Each row of a before or after table is a point. The points were changed in one or more steps. Then noise was added and the rows were shuffled. The steps act on how far a point lies along the listed directions, d1 being the first. Name the steps. A step turns or swaps two directions, mirrors them in a line or flattens them onto one, adds a multiple of one to another, or multiplies one. Angles are multiples of 10 degrees, from the lower direction toward the higher: turns from -170 to 170, lines from 10 to 170 but not 90. Use the fewest steps. Two steps may share a direction if one is a turn and the other turns, adds or multiplies; they go together, in the order done. Otherwise the lowest direction goes first.

Directions:
(1): [ 5 45]
(2): [45 -5]
Before, 9 rows:
[[-18  24]
 [-29  78]
 [  5 -29]
 [  0 -51]
 [-38  43]
 [-16   1]
 [  4 -48]
 [ 25 -23]
 [ 20  -4]]
After, 9 rows:
[[ 27  12]
 [ -4 -17]
 [-29 -25]
 [-28   0]
 [ 81  17]
 [ 46  29]
 [-50   3]
 [  2  15]
 [-50   6]]
Steps: turn d1 and d2 by 100 degrees

Directions:
(1): [ -6 -17 -59 -19]
(2): [  0 -11 -17  61]
(3): [-58 -25  13  -1]
Before, 9 rows:
[[ 17  -4 -12 -13]
 [ -5 -14 -66  37]
 [ -5  -2  32  23]
 [  4  39  45   3]
 [ 40  11 -33  47]
 [ 26   9  23 -19]
 [-56 -22 -28 -51]
 [-39 -37  12  62]
 [ 18 -14 -38  58]]
After, 9 rows:
[[-33  -8  22  65]
 [-14 -13  12  -8]
 [ 33   5 -29   6]
 [ -5 -14 -12 -29]
 [  8  15 -46 -21]
 [-41 -24 -25  40]
 [-27 -22  -7  70]
 [  9  33  73 -17]
 [ 52  11  -6  59]]
Steps: turn d1 and d3 by 140 degrees

Directions:
(1): [ -9  -8  30 -28 -20 -50 -43  42]
(2): [-68 -38 -29 -20   8  20 -22  -9]
(3): [-25  29  12  33 -62   3 -22 -36]
(4): [ 13 -47  32  57  19  16 -32   4]
(5): [-28   2  66 -17  27 -11  27 -36]
Before:
[[ 21   7  -9  -1  30  32  40 -28]
 [ 34  18  40  13  16 -17   3  13]
 [ 29  13 -78  46 -25  31 -18  -5]
 [-17 -16  29  25  -2   6 -22 -18]
 [-63 -38   2  18  43  37  19 -19]
 [ 35  -8 -86  50 -12  -5 -37  46]
 [ 72 -20 -69  37 -15  35 -18  43]
 [ -6 -22 -43 -23  -3 -13   8  30]]
After (8 x 8):
[[ -5 -20 -43 -23  -3 -13   7  32]
 [ 53  23 -40  36 -43 -18 -43  32]
 [ 77 -17 -60  31 -19  23 -25  51]
 [ 11   7   6  27  34  30  23 -21]
 [-22 -20  65  -1  13 -47 -23  43]
 [ 36 -10 -86  49 -12  -7 -37  45]
 [-13 -17  31  24  -4   2 -25 -14]
 [ 51  18  34 -17   5 -21  13  15]]
Steps: mirror d1 and d2 in the line at 60 degrees

Directions:
(1): [-30   4 -14  14 -57  21 -30 -20 -55]
(2): [-21  60 -18   0   9  -2 -52  41  24]
(3): [-22 -13  23  76   9 -48  -8   3   0]
(4): [ 24  13  65 -35 -15 -36 -36 -15 -10]
(5): [ -9 -47  22   1 -45  25 -18  35  49]
Before:
[[ -2   3  -3   4  23 -14  20 -25 -16]
 [-31  48 -19   9 -11   1 -39 -11 -63]
 [-23   1  44 -36 -74  19 -84   0 -14]
 [-20   6 -39   4  -6   6  13 -18 -66]
 [-15  -4 -14  67   3 -13  48 -13 -34]
 [ -1   5   2 -59 -21  10 -16  19  45]
 [-12 -16  52  26 -22 -40   5 -64 -79]
 [ -9  12 -12 -24 -28  37 -21  -9 -22]]
After:
[[-16  -6  17  48  17 -23  -9   5  12]
 [ 17 -30 -15   2  74  -3  96 -20  13]
 [ 48  18  36 -44  22 -20  43 -18  -3]
 [ -3  34  -3  22  72 -41   4  21   9]
 [ 10   4  24   9  44 -56  17  -7 -21]
 [-49 -10 -17  29 -46   2 -25  13  14]
 [  1   7  -2 -12  18  -7  19 -30 -17]
 [-40 -35 -17  68  32   4   2  53  72]]
Steps: turn d1 and d3 by 140 degrees; multiply d4 by -1

Directions:
(1): [-42   9  26  22 -36  44 -13 -12 -21  41 -47  41]
(2): [ -1 -47  -5   0 -18 -26  13  50  23 -31 -13  71]
(3): [ 62 -40  -6 -44 -48  16   4  -6   9  39 -24 -19]
Before:
[[ -6  -1  16  -8 -35  16  -8 -12   1  19 -42  31]
 [-39  15  23  19 -10  14 -14   6  -9  26 -37  57]
 [ -9 -15  15   9 -18  22   1  -6  -5  19 -51  38]
 [-35  28  24  15 -16  22 -33 -11  -6  20 -34  11]
 [  0  17   9 -23 -32  31 -11 -47 -14  40 -33 -14]
 [ 85 -43 -43 -42  27 -65  18  25  27 -54  45 -40]
 [ -1  22   2  -6 -23  26   4   1  -8  17 -27  22]
 [ -3   8  29   2 -24  47 -17 -30  -2  39 -38  -2]
 [ -2  14   2   6 -14  -1  12  14   5   0 -14  19]
 [ 11 -25  -1  -6 -31  23   4  -4   3  19 -19   6]
 [ 18 -19 -12 -18 -23  24  -5 -13   2  19 -15 -18]
 [-11   3  10  14 -43  26  -2 -19  -8  25 -33  -2]
 [-40  27   7  36  71 -58  13  13   2 -83  46 -11]]
After (13 x 12):
[[-20  21  22   4 -26  25 -33 -11  -6  31 -43   6]
 [-42  32  36  30   3  35 -20 -27  -8  18 -25   8]
 [  2  12   4   5 -17  -2  13  11   1   2 -14  16]
 [ 38 -13 -39 -13  59 -75  14  30  19 -81  59 -25]
 [-28   0  18  22  -3  17   0  -4  -9   8 -42  39]
 [-40   8   3  26   5  11   1   0  -2 -13   0  22]
 [-12  -1  19   1 -33  22 -12   6  -4  43 -48  52]
 [-34  18  22  14 -13   5 -13  -7  -2   2 -29  41]
 [-50  50  13  13   7  20 -13 -42 -25   9 -14   5]
 [-17  32   3   5 -10  18   3   3 -10   7 -21  30]
 [-39  18  12  34 -22  22  -7 -15 -10   7 -25   6]
 [-38  18  -9  23  21   9 -11  -8  -4 -15   7  -2]
 [ 96 -58  -7 -57 -33 -27  21  -1  23   4  -5 -51]]
Steps: multiply d3 by -1

Directions:
(1): [-32   6  -3 -23  -5 -40 -27   9 -66  42   2   8  35 -27  52 -14  47  39]
(2): [ 40 -35 -56  60  -7  -8 -31  27   2  42 -36  50  -7 -13 -27 -26   9  -6]
(3): [-12  -1   2  11 -36  -8 -23 -41  -2 -41  13  78 -13  31  36  41  37 -42]
(4): [ -1 -21 -42 -27 -55 -35  69  40  -4  -9   6   7 -14 -48   5  47 -19  -7]
(5): [ 14  43 -31  25 -21  24  13   0  70  39  33 -34   2  -8  52  -1  49  -7]
Before:
[[ 40 -25 -30  38   0  16  18  11  34  22  -2   9   3  -5 -22  -6 -18   5]
 [-16  15  35 -21  58   1 -35 -10 -21   8 -15 -44  15   7 -39 -53 -26  40]
 [  3 -36   0   9 -20 -24 -32  15 -32  -5 -26  31  -6   2  -2   0  10  -6]
 [ 21   5 -24  25 -19   5  16  15  23  20  12  -4  -1 -25   2 -15   4   4]
 [ 13 -23 -16  13   2 -17  -2  57 -29  47 -29  -6  12 -34 -29 -29 -14  27]
 [ 17 -38 -55  40 -36 -13 -38   4 -13  15 -20  95   0 -19   1   4  28 -34]
 [ 33 -20  -6  21   2  22  11  -1  20  -9 -15   1 -29   3 -43  -4 -55 -17]
 [ 15   1 -27   0 -25  -9  39  49  14  19   3 -38   0 -34  10 -22   7  17]
 [  7   5 -42  13 -20 -14  -5  23 -10  44 -35  -3  28 -41  10 -24  19  17]]
After, 9 rows:
[[ 13 -43 -27   7 -49 -36  28  37 -27 -32 -18  49 -20 -19 -12  14 -10 -14]
 [ -2 -18   3  -4 -24 -20   6  -3 -33 -24   4  43  -1 -16  -3  11  -9  -4]
 [ -9 -19  -5  -2 -20 -20  -1 -18 -28  -2  14  52  18   3  34  26  18   8]
 [ 25  22 -18  66  37  30 -81 -29  47  35 -18  18  -3  34 -20 -61  27  -5]
 [  3  -8  -8   2 -35   1   8 -18   7 -49 -30  50  -7   6 -17  29 -17 -41]
 [ -1   7  20  -8 -29  10   8  -3  34 -29  14 -25 -17  16  22  23  13 -24]
 [-37  23  35 -53 -34  11  27 -42  13 -67  46   4  -1   7  37  58   1 -38]
 [ 18 -10 -16  36 -48   1  -2   2  27 -18   2  61 -21  11   6  33  16 -46]
 [ -7  12 -19   1 -28 -16 -18 -10 -24  34  15  18   7 -20  59   1  34  10]]
Steps: turn d1 and d5 by -170 degrees; turn d2 and d3 by 110 degrees; multiply d4 by 1.6

Directions:
(1): [-11 -30  10 -12  63  32  -6 -69 -23  -1 -39 -16 -48  40  -9  24  51  16
   6   9]
(2): [-31 -25  25 -21   6 -13   6  28 -36  -6   6 -38  23  -4 -50  14 -29  31
 -37  89]
Before (9 x 20):
[[-10 -21  17 -13  29  17  11 -37 -29   1 -27 -13 -16  24 -28  21  30  17
   -9  15]
 [-10 -12   4  -6  -1  -4   5  14   1   4   5 -12  11 -11  -3  -1  -9  13
   -7  11]
 [-10   5  -2   1 -19 -10  10  25  -5 -12  17  -8  11 -17  -3  11 -19  -5
  -10  20]
 [ -3  -2  -6  -5   5   2   5  11 -13   6  -6   0   1   9   0  14  -7   6
    3   7]
 [ 15   8  -4  17 -10 -15  -1  21  30   2   1  14  24 -12   4   1   0  -6
   -2 -23]
 [  5   4   3   6 -18 -22  -4  23  12 -11  27   4  19 -13   1   1 -19   4
   -2   3]
 [-23 -33   8 -29  65  34  -9 -72 -28   0 -43 -25 -46  36 -13  33  53  25
   -2  21]
 [  5   0   1  -8 -17 -19   9  17  -6   3  10  -7  20  -8  -4   0 -18   8
   -7  14]
 [ -4  -4  -4  16  -2  -9   1  25   3   0  18   3   9  -9   1  -2  -7   8
   -5   3]]
After, 9 rows:
[[ -1   1  -8  -3  -2  -1   6  18  -9   6  -3   2   5   4   2  10 -12   3
    2   2]
 [  3  -1  -9  19   1  -5   0  15  10   2  15  12   1  -6  10  -3   3   2
    5 -18]
 [ 16  10  -8   0 -21 -16   8   9   8   5   9   6  12  -9  15  -6  -9  -3
    7 -19]
 [-41 -31  22 -39  17  -5   2  13 -43  -6  -5 -46  16  -1 -50  26 -17  39
  -41  95]
 [ 17   1  -5  17  12  -1  -5  -9  28   3 -14  14   4   4   7   7  23  -6
    6 -33]
 [ -3  -4  -2   0 -11  -6   5  17  12   6  10  -2  12 -14   8  -7  -9   4
   -2  -7]
 [  3  16 -13  10 -25  -6   8  16  12 -10  17   8   3 -17  17   4  -9 -18
    4 -15]
 [-14 -14  22 -14  -6  -7  16  15 -30  -1  -2 -20  21   0 -43  12 -12  20
  -28  46]
 [ 14   9  -5  12 -10 -13  -7   2  22  -8  18  17   4  -5  19   0  -1  -5
   12 -29]]
Steps: turn d1 and d2 by 70 degrees

Directions:
(1): [ 51 -29  -2 -24   7  22 -15 -24   0   5 -40 -61 -17 -65 -46  26   4  35
 -14 -63  66  23 -27 -22  13 -12  -9  19  43  -5  34  -7]
(2): [ -1 -24 -12  12  -4 -21   6 -29  64 -31  27 -25 -45 -39  25 -67  43 -10
 -59  25  27  23  39 -25 -18 -19   6 -34   8  17 -36  56]
(3): [-12  54  -4 -55  -1  30 -53   0   6  56 -26  -3  -9  41  -5  24  38  -7
 -28   6  34  36  13  73 -60 -11   6 -36  -7 -21  14  38]
(4): [ 25   3  64 -40  40 -25 -29  -4  15  34  25  53 -12 -54  23  16  -5 -35
 -32  16 -30  45   8 -20  -3  23 -41  55   8 -57 -21 -19]
Before, 8 rows:
[[-35 -29 -45  49 -34  12  41  15 -17 -48   0 -29  16  35   5 -17  -4  10
   27  -4 -16 -68 -13   4  19  -9  47 -35 -19  30   2   2]
 [ -3  31  35 -56  32 -13 -33  19   5  64  15  33 -16  -4  32  28  16 -21
  -35   7 -27  46  27  25 -39  15 -25  28 -10 -47  -8  10]
 [  9  44  14 -58  17  43 -67  10 -12  88 -32  25 -10  34 -19  51  26 -28
  -29 -18  29  55  10  69 -45   9 -22  -3 -17 -59   8   0]
 [  5 -15 -49  27 -11  27  20  14   1 -37 -21 -47   4  -4  -4  -7  -7  24
   29 -36  40 -30 -13   5  13 -25  11 -25  -7  33  15  22]
 [ 26  25  48 -56  39  16 -53   4  -7  53   3  40   4 -32 -12  50   4 -24
  -25   3 -30  47 -16   6  -9  23 -32  57   9 -52   3 -22]
 [ -5  -4 -47  25 -28  16  35  -6 -20 -32 -14 -37   3  47 -17 -12 -27  37
   52 -16  16 -63 -14   7  24 -18  21 -38   7  31  30 -11]
 [  5  15  34 -21   7 -11  -8 -22   8  21   4  12   2  26  21  -5  -1 -26
   -3  26 -28  20  12  21 -34  25  -5   2 -21  -7 -19  14]
 [ 11 -32 -38  11 -22   1   6 -17  12 -18  -6 -52 -12  -5  -2 -10  12  17
   -3  -4  21  -8  17  -4   7 -24  14 -43   5  27  12  32]]
After, 8 rows:
[[-57  13 -27  19 -24   4  13  15   7 -15  18   5   5  54  35 -23  27 -22
  -10  38 -29 -37  12  37 -25  -9  43 -53 -34   5 -23  34]
 [-23  14 -50  27 -18  23  14  24   1 -28 -10 -24  10  37  11 -10  -1  10
   26  -6  16 -32   3  36  -5 -22  21 -41 -25  30   4  34]
 [ 40 -68  13  48  14  -6  38   8 -31 -25   3  11   9 -50 -23  11 -48   0
   29 -49 -17 -16 -23 -71  77  22 -27  63   7 -13 -10 -73]
 [ 33 -27  37 -15  35 -22   9  13 -14  20  11  13  -5 -59   8  35 -26   8
   -3 -33 -29  18  -3 -41  22  22 -36  76  16 -28   7 -41]
 [-10   3 -35  -1 -27  14  -5   5 -26   9 -15 -23  19  49  -5  27  -5   9
   30   1  -8 -21   8  33  -2 -13  14 -37 -17  15  28  10]
 [ 52 -40  29  -8  30   4 -10 -19   8  -5   9 -14 -12 -97 -29  10  -7   4
  -29 -28  -1  29 -24 -65  36  10 -25  65  42 -19   1 -25]
 [-29  10 -47  22 -29   1  25 -10  17 -30  19  -9 -16  66  19 -47  -1   7
   21  33   1 -49  21  21  -6 -22  23 -68  -7  26  -5  26]
 [ 26  -8  44 -12  16 -20   2 -19  -7  11   2   9   9  -4  11   6 -19 -17
   13   4 -31  11  -6  -9  -2  33 -18  34  -8 -11 -11 -17]]
Steps: turn d1 and d4 by -40 degrees; turn d2 and d3 by 140 degrees
